Each point is reached from the start by the listed moves, each made 0, 1 or 2 times, or once backwards (-1), plus a little noise. Say if it took an odd or an even number of moves. Then give how often each move was made.

Moves:
(1): [41 15  3]
(2): [-30  47  19]
Start: [-10  13 -16]
Points:
[-49  -3 -17] => odd (-1, 0)
[-26 121  26] => odd (1, 2)
[ 61 -20 -33] => even (1, -1)

Moves:
(1): [ 19   8   8 -14   7 -18 -14  25   4  12  -5  -4  10]
(2): [-24  19  15   7   8  29 -13   6  10  -6  11 -10 -23]
(3): [  7   1  27  15   8 -14  19  -6   4  -7  -7 -12  -6]
(4): [  5  -3  -5  14  -6  35  18  24  12 -15  -7  18 -12]
(5): [  4  -5   0   2   7   6  -9  -6  13  -3  14 -17  -5]
(6): [  5 -16   2 -30  -5  -3   0 -14   6 -19  -8   5 -22]
(7): [ 15   6   9  -6   5  15  14  -8 -12  38 -14   1  -5]
(8): [-15 -15  -5  18  21  14  -3  17 -20 -15  -5  18  -9]
(9): [ -6  -9  -6 -13  36  11  26  10  12   5  -6 -28  24]
(10): [  5 -35  37  -8 -15  14 -13   1   1  26  -3 -11  24]
(11): [ -7  -2  -2  -6  10 -18  -2 -24   0  12   0  15   5]
Start: [  3 -12  -1 -12 -10   8  -5   5  -4   5  -7   6   5]
Points:
[ -22   -6   22  -52   76   60 -107   48  -11   21   14  -23  -61] => even (2, 2, -1, -1, 2, 1, 1, 2, 0, 0, 0)
[ -59  -48  -38    3   17  -42 -103  -36  -51  -27   30   73  -11] => odd (0, 0, -1, -1, 1, 0, -1, 2, -1, 0, 2)
[  31   -2  -35  -39  -32 -121 -102  -63   14   54   51    5   64] => even (1, -1, -1, -1, 2, -1, -1, -1, -1, 0, 2)
